Each row of a before or after table is a point. One or more steps were done to the points. Then noise was added and the rows were shuffled. The steps act on columns, c1 being the first. What was done? A step turns or swaps two columns, mirrors them in a line or flattens them onto one, adds a multiple of one to another, or multiplies or shifts one. Angles are multiples of 10 degrees, from the lower column toward the higher: turns from -170 to 170, lines from 10 to 170 but not 90. Use the fewest steps. Two steps may share a column if one is a turn and the other turns, adds or multiplies; they go together, in the order done. Otherwise the lowest column goes first.
In the rows, 100 means zero.

Before (13 x 3):
[85 96 134]
[104 56 141]
[79 92 129]
[103 62 105]
[129 67 110]
[183 125 84]
[134 46 84]
[107 120 64]
[121 49 109]
[174 101 28]
[39 73 123]
[113 47 137]
[110 72 67]
After (13 x 3):
[154 89 108]
[101 115 134]
[154 97 137]
[145 103 141]
[112 28 28]
[83 89 64]
[129 94 66]
[89 14 83]
[137 78 111]
[139 104 105]
[106 123 129]
[160 75 83]
[116 163 123]
Steps: mirror c1 and c2 in the line at 140 degrees

Before (14 x 6):
[94 101 108 133 73 118]
[101 85 103 102 104 128]
[101 85 96 92 85 110]
[99 103 109 90 98 123]
[100 91 95 125 82 126]
[65 85 113 97 86 104]
[78 95 120 129 154 113]
[98 94 84 195 96 124]
[95 87 98 129 99 35]
[83 112 83 103 84 86]
[92 88 85 88 89 125]
[90 84 122 107 78 102]
[96 91 92 96 74 128]
[93 103 103 105 92 124]
After (14 x 6):
[41 87 98 80 78 71]
[125 85 103 102 96 114]
[117 87 85 100 116 120]
[119 94 84 36 29 114]
[122 93 95 70 92 114]
[97 84 123 79 109 109]
[81 112 84 87 108 107]
[109 86 97 93 117 104]
[113 101 107 59 91 114]
[118 103 103 90 101 119]
[100 96 119 123 43 126]
[123 90 92 83 119 118]
[87 84 113 91 111 132]
[119 103 109 105 109 112]
Steps: turn c1 and c6 by -60 degrees; turn c4 and c5 by -130 degrees

Before (13 x 11):
[75 95 69 92 73 103 160 86 98 111 87]
[82 128 64 84 130 94 105 80 71 130 120]
[91 156 71 94 129 71 119 83 81 86 68]
[79 79 67 121 49 111 94 195 71 126 82]
[76 66 89 83 81 100 85 92 69 134 88]
[77 100 86 161 142 91 104 88 64 125 131]
[129 78 135 80 78 113 119 90 65 69 75]
[83 71 134 99 119 101 132 100 122 115 79]
[107 74 177 108 31 82 128 112 78 122 99]
[119 101 69 83 136 80 122 113 67 107 91]
[88 80 67 95 128 100 107 104 176 100 111]
[140 99 76 165 131 96 99 105 77 133 83]
[80 64 76 93 88 38 97 113 93 87 95]
After (13 x 11):
[84 71 133 98 80 111 130 89 76 116 77]
[140 99 76 164 128 96 100 102 74 133 84]
[78 79 36 121 121 109 90 22 156 126 84]
[91 155 78 93 124 80 129 126 74 87 68]
[89 80 68 97 31 103 107 107 60 101 109]
[106 74 169 109 110 94 132 62 173 123 101]
[75 96 75 95 97 123 154 122 127 110 88]
[76 67 92 82 128 94 86 111 124 134 88]
[128 78 137 81 131 119 114 99 128 68 74]
[84 130 72 85 134 97 108 130 77 131 119]
[118 103 67 82 140 88 128 98 70 108 89]
[78 101 91 163 142 92 108 118 65 125 131]
[81 65 73 94 105 40 117 96 113 86 95]
Steps: mirror c3 and c8 in the line at 170 degrees; mirror c5 and c9 in the line at 140 degrees; turn c6 and c7 by -20 degrees

Before (14 x 14):
[119 99 88 99 89 143 104 146 94 128 73 93 94 122]
[123 73 84 143 88 85 100 89 75 76 63 102 93 81]
[80 71 161 139 133 87 97 101 88 63 98 115 104 109]
[96 115 154 5 65 95 58 122 92 93 62 55 105 79]
[73 146 96 128 139 91 77 147 100 96 74 115 81 82]
[79 102 112 141 118 126 67 118 109 58 61 84 83 96]
[68 82 90 135 131 98 70 97 110 73 121 112 101 134]
[70 70 104 118 132 102 80 102 80 101 113 19 119 97]
[122 64 101 126 116 91 100 131 130 68 82 112 131 68]
[145 80 92 136 105 105 26 169 93 151 60 129 96 69]
[130 102 112 71 129 132 76 111 76 57 74 109 104 64]
[64 83 127 77 108 119 98 90 104 79 59 125 104 69]
[175 85 144 12 138 114 92 89 172 129 62 90 114 76]
[113 104 166 126 9 118 79 96 121 166 132 118 122 86]
After (14 x 14):
[175 86 143 66 136 106 88 89 173 129 14 88 99 75]
[77 70 159 99 135 86 96 104 91 63 142 118 102 115]
[117 99 90 73 93 142 105 143 93 126 98 91 95 123]
[122 64 100 81 119 88 101 131 128 67 124 113 103 69]
[122 70 84 61 88 89 99 89 75 75 141 104 101 84]
[69 73 107 115 133 96 81 103 83 103 118 23 99 96]
[78 102 113 64 116 126 69 118 107 60 140 85 96 97]
[129 101 116 74 127 131 76 111 73 56 70 109 97 65]
[93 111 157 61 66 90 57 124 93 91 5 56 104 81]
[67 83 87 116 130 97 69 97 110 72 132 114 102 134]
[145 81 89 59 102 107 25 170 95 152 136 129 97 67]
[67 84 126 62 109 119 97 89 102 82 80 125 98 67]
[109 105 165 132 7 115 77 95 121 165 126 120 100 84]
[76 146 92 75 140 93 78 144 102 97 128 119 101 83]
Steps: swap c4 and c11; flatten c6 and c13 onto the line at 170 degrees

Before (12 x 20):
[134 126 72 140 51 100 124 83 91 102 121 87 91 72 115 95 146 95 86 85]
[108 55 124 117 120 140 73 84 104 100 74 115 58 127 112 57 132 92 105 53]
[75 84 64 119 91 67 105 72 101 113 95 99 132 101 55 70 84 90 150 84]
[93 100 72 142 23 118 83 107 89 75 135 63 80 76 126 80 96 103 91 97]
[99 126 101 114 36 138 120 113 78 132 109 70 98 77 117 89 126 79 80 74]
[119 89 124 117 79 147 95 97 75 99 88 140 96 159 128 73 109 77 69 76]
[86 83 103 108 123 141 55 85 98 89 123 100 94 145 122 61 145 115 105 67]
[129 114 105 100 44 128 107 101 110 121 125 102 98 69 107 84 94 114 92 100]
[108 77 112 97 113 147 84 95 128 68 52 110 108 151 104 70 129 95 98 63]
[111 104 5 84 87 48 85 105 80 93 103 96 116 86 54 72 76 61 134 58]
[122 101 60 111 29 113 127 120 102 139 95 79 97 83 114 51 111 113 81 131]
[123 103 76 128 39 125 110 128 109 116 129 87 94 72 79 77 130 68 81 126]
After (12 x 20):
[127 114 104 99 48 128 105 101 113 122 126 106 98 87 104 80 102 115 92 107]
[107 76 112 93 114 147 83 94 131 69 52 111 109 173 105 72 144 95 99 77]
[108 54 125 118 122 141 74 84 105 102 74 115 57 148 111 60 151 90 106 75]
[97 127 101 114 36 138 119 114 80 130 110 67 99 96 116 89 129 83 80 79]
[93 100 71 139 23 117 86 107 89 74 136 63 78 93 126 80 105 103 89 108]
[76 84 62 120 91 67 106 71 101 113 95 98 133 118 54 70 112 88 152 115]
[125 104 76 130 38 125 109 126 110 115 129 86 94 91 76 78 78 69 79 65]
[121 100 60 113 31 113 126 122 103 141 95 77 99 102 114 51 71 114 78 84]
[116 91 123 117 81 145 96 99 75 98 90 141 95 181 127 73 126 77 69 95]
[133 126 73 141 53 103 123 84 88 100 122 86 88 92 115 96 123 94 87 57]
[85 82 104 104 122 141 55 83 97 88 122 99 93 164 122 61 138 114 107 61]
[112 103 4 86 86 47 86 107 81 94 103 95 116 106 53 72 138 64 133 128]
Steps: shift c14 by 20; mirror c17 and c20 in the line at 140 degrees

Before (9 x 32):
[130 104 81 102 84 45 105 117 113 31 101 117 136 113 105 100 100 84 59 100 104 115 97 132 111 88 73 123 84 80 110 87]
[113 101 82 112 102 86 85 28 117 104 101 115 88 103 85 102 121 79 119 85 136 103 99 70 80 105 86 85 112 98 109 90]
[129 114 195 89 90 113 138 115 95 117 86 115 83 101 88 85 94 91 113 84 116 116 100 69 87 95 84 85 87 107 114 85]
[126 97 80 84 103 112 81 115 100 111 99 89 122 109 81 116 91 91 119 103 91 123 94 94 138 108 69 142 103 146 97 84]
[115 122 88 163 113 90 129 81 98 116 52 100 72 100 100 98 113 93 115 104 88 110 99 67 77 89 158 92 122 126 83 105]
[93 105 78 82 112 99 86 106 95 119 63 122 84 111 89 80 87 120 99 91 136 106 101 150 83 114 73 91 75 103 100 102]
[118 97 83 101 89 118 94 107 106 77 102 101 83 91 88 108 88 82 125 78 125 103 99 64 94 134 92 90 89 106 119 73]
[100 105 88 118 103 101 91 115 61 114 101 108 78 110 107 107 91 79 104 75 129 141 95 65 94 83 116 107 86 94 71 112]
[114 110 121 84 129 112 81 101 119 112 104 117 126 110 80 112 130 110 127 89 119 129 105 86 97 116 82 86 88 79 118 75]
After (9 x 32):
[67 84 195 109 92 111 137 115 94 117 86 116 116 103 113 85 93 92 116 82 118 116 99 67 88 94 84 83 87 106 114 109]
[108 85 78 78 112 98 97 107 96 120 83 120 109 112 134 79 85 120 100 92 135 107 101 150 82 113 73 91 74 104 99 100]
[87 88 81 104 104 84 82 27 116 104 84 115 103 102 96 103 120 77 120 84 136 100 101 70 80 106 87 87 113 98 110 109]
[78 83 82 97 89 118 95 108 105 77 87 102 98 91 95 108 86 79 124 79 124 103 99 64 93 135 91 91 89 107 117 123]
[66 138 80 107 83 45 104 117 114 31 103 119 99 116 99 101 100 83 58 100 105 114 96 130 111 89 73 125 81 79 110 107]
[102 80 86 113 103 101 83 113 59 115 108 108 109 111 100 107 91 77 105 73 128 141 95 64 93 83 116 107 85 94 71 88]
[82 126 121 77 129 112 92 99 119 112 80 118 104 109 94 112 130 110 126 90 118 130 104 88 97 116 81 86 88 80 118 122]
[72 122 80 75 103 112 90 117 99 111 80 88 93 111 98 116 90 89 118 101 90 122 95 94 138 109 69 143 105 146 96 112]
[85 75 88 168 113 88 93 81 98 116 92 101 127 103 147 97 111 94 115 104 89 110 99 67 78 91 159 92 120 127 84 93]
Steps: turn c1 and c32 by -170 degrees; mirror c2 and c13 in the line at 40 degrees; turn c4 and c7 by -30 degrees; turn c11 and c15 by -80 degrees

Before (13 x 64):
[97 122 103 116 81 99 99 122 96 112 118 90 99 78 119 72 120 95 68 116 104 112 119 86 85 123 88 137 80 126 76 112 90 109 112 109 113 81 89 103 108 104 94 71 105 79 110 106 100 87 83 112 88 88 121 87 72 95 118 99 108 85 96 81]
[111 121 94 97 122 95 82 112 132 121 89 94 37 80 103 87 85 89 93 80 104 126 114 80 113 125 109 94 91 116 77 110 95 59 100 126 113 91 101 85 94 105 119 108 87 116 109 87 102 116 82 83 97 97 49 99 105 105 97 104 142 102 101 86]
[114 116 77 88 109 102 100 104 94 114 106 104 76 88 109 105 91 101 79 82 102 73 117 70 95 125 91 122 135 102 78 97 95 110 107 115 105 120 87 103 113 86 118 91 69 119 101 85 80 114 97 117 97 85 119 89 76 98 111 90 112 92 107 82]
[105 71 86 118 122 108 85 126 93 87 89 81 104 88 100 83 113 89 85 116 111 114 112 77 119 104 90 104 94 115 103 108 109 95 112 78 96 78 90 94 86 103 100 105 107 97 115 86 102 120 105 84 89 100 119 60 95 100 128 164 118 129 140 89]
[90 121 92 86 123 85 116 79 106 121 92 94 100 98 108 80 118 89 56 90 108 107 96 145 122 124 119 97 94 114 89 91 84 82 92 112 98 95 94 100 115 97 73 123 104 101 113 45 101 100 89 98 93 87 100 95 112 108 128 100 76 98 113 99]
[109 101 85 112 115 103 183 94 92 119 94 102 102 99 111 77 113 103 65 105 107 124 110 74 99 110 92 109 72 119 107 99 100 85 113 46 100 195 106 111 95 87 97 111 107 76 105 107 91 120 89 93 99 91 117 89 94 118 91 94 74 91 95 96]
[98 98 93 80 122 101 102 117 89 101 122 60 102 81 73 110 94 111 92 108 104 109 105 79 118 103 108 114 76 98 153 101 87 110 98 86 114 105 89 93 114 142 93 57 97 82 114 108 83 120 94 85 93 86 74 102 75 95 116 93 95 89 132 92]
[99 122 104 106 72 76 127 107 86 70 95 104 104 82 106 84 78 102 93 79 107 128 95 82 92 100 92 135 115 102 77 107 88 95 107 106 85 86 112 102 110 90 131 116 104 85 112 97 84 97 96 98 84 91 120 97 68 91 101 124 80 146 119 96]
[88 121 87 93 122 99 105 115 96 120 88 97 105 79 116 75 114 99 88 122 108 120 105 71 111 123 118 134 117 112 80 62 113 110 105 129 112 97 86 87 52 87 129 125 100 140 112 100 85 96 96 156 89 132 120 85 72 98 122 100 90 91 104 86]
[100 109 87 103 109 45 89 88 87 129 95 96 94 109 86 80 121 89 86 127 102 118 105 84 111 124 108 116 82 111 81 105 107 106 95 128 109 86 93 86 88 85 120 109 86 76 71 99 89 109 111 100 95 92 102 97 76 93 123 101 94 90 104 84]
[114 106 150 116 115 90 101 119 92 113 92 99 68 75 111 104 120 90 85 82 111 88 95 110 112 100 106 98 110 100 95 105 96 68 105 23 97 110 87 87 100 113 124 126 92 78 112 95 92 105 82 104 97 93 42 96 75 94 84 89 95 89 131 97]
[99 106 104 118 122 89 90 98 134 86 98 82 105 94 111 84 119 91 87 97 98 120 116 69 82 115 96 114 73 110 103 108 117 106 106 108 120 78 134 90 95 138 95 124 79 76 97 88 51 117 95 86 67 93 100 100 69 100 119 90 152 96 95 97]
[112 114 79 117 52 102 103 99 93 126 116 104 96 186 110 91 85 123 94 83 94 122 89 132 121 75 104 123 96 135 81 84 136 107 104 118 92 78 157 94 110 131 134 103 79 105 59 106 99 111 84 112 77 108 117 95 95 89 121 118 76 88 96 88]
After (13 x 64):
[92 101 85 113 115 102 183 94 92 119 93 102 102 99 111 77 113 103 65 105 107 124 112 74 99 110 92 109 73 119 101 99 100 86 113 46 100 195 107 111 95 86 100 111 106 76 107 107 91 120 89 93 99 91 117 89 94 118 91 94 74 91 95 96]
[103 106 104 117 122 89 90 98 134 86 98 82 105 94 112 84 119 92 87 97 98 120 115 69 82 114 96 114 73 110 95 109 117 106 106 108 120 78 134 90 95 139 100 124 79 76 100 87 51 118 95 86 67 93 99 100 69 100 119 90 152 96 95 97]
[91 121 92 86 122 85 116 79 106 121 92 94 100 98 108 80 118 89 56 90 108 107 91 145 122 124 119 97 94 114 93 91 84 81 92 112 98 95 94 100 115 96 99 124 104 101 86 45 102 100 89 98 93 87 100 96 112 108 128 100 75 98 113 98]
[88 121 94 97 123 95 81 112 132 121 89 95 37 81 103 87 85 89 93 80 105 126 101 79 113 125 108 94 91 116 73 110 95 59 100 126 113 91 101 85 94 105 100 108 86 117 108 87 102 116 82 83 97 97 49 99 106 105 97 104 142 102 101 86]
[92 122 103 116 81 99 99 122 96 112 118 90 99 78 119 72 120 96 68 116 104 111 105 86 85 122 88 137 80 126 70 113 90 109 112 109 113 81 89 103 108 104 100 71 105 79 93 106 100 87 83 112 88 87 121 87 72 94 118 100 107 85 95 81]
[94 116 77 87 109 102 100 104 94 114 106 104 77 88 109 105 91 101 79 82 102 72 104 70 95 125 91 122 135 102 73 97 95 110 107 115 105 121 88 103 113 86 99 90 69 119 113 85 80 114 97 116 97 86 119 89 76 98 111 89 112 92 107 82]
[84 107 150 116 114 90 101 119 92 113 91 99 68 75 111 104 120 90 86 82 111 88 93 110 112 100 106 98 110 99 99 105 96 69 105 23 97 110 86 87 99 113 100 126 92 77 110 95 92 105 82 105 97 93 42 96 75 94 84 89 94 90 131 97]
[128 109 87 103 110 45 89 87 87 129 95 96 94 109 86 80 121 89 86 127 102 118 95 83 111 123 108 116 83 111 81 105 108 106 95 128 109 87 93 86 88 85 100 109 86 75 110 99 89 109 111 101 95 93 102 97 76 93 124 101 94 90 104 84]
[134 114 80 117 52 103 103 99 93 126 116 105 96 186 109 91 85 123 94 83 94 122 81 132 121 75 104 122 96 135 89 84 136 107 104 118 92 79 156 94 110 132 100 103 79 105 126 106 99 111 84 111 77 108 117 95 95 89 121 117 76 88 96 89]
[89 122 104 106 71 77 127 107 86 70 95 104 104 82 106 84 78 101 93 78 107 128 84 82 92 100 92 135 115 101 82 107 88 95 107 106 85 85 112 102 110 90 100 116 104 85 95 97 84 96 96 99 85 91 120 98 68 91 102 124 80 146 119 96]
[84 72 86 118 122 108 85 126 93 87 89 81 104 88 100 83 113 89 85 116 111 114 112 77 119 104 90 104 93 115 96 108 109 95 112 78 96 78 90 94 86 103 100 105 107 97 100 86 102 120 105 84 89 100 119 60 95 101 128 164 118 129 140 89]
[93 121 87 93 122 99 105 115 96 120 88 97 105 80 116 75 114 99 88 122 109 120 94 72 112 123 119 134 117 111 80 62 113 110 105 129 112 97 86 87 52 87 100 125 100 140 84 100 85 96 95 156 89 132 120 85 72 98 122 100 90 91 104 86]
[88 98 93 79 122 101 103 118 89 101 122 60 102 82 73 110 94 111 92 109 104 109 130 79 118 103 108 114 76 98 143 101 87 110 98 86 114 105 89 93 114 142 100 57 97 82 94 108 83 120 94 86 93 86 74 102 75 95 116 93 95 89 132 92]
Steps: turn c1 and c47 by 110 degrees; turn c23 and c31 by -30 degrees; multiply c43 by 0
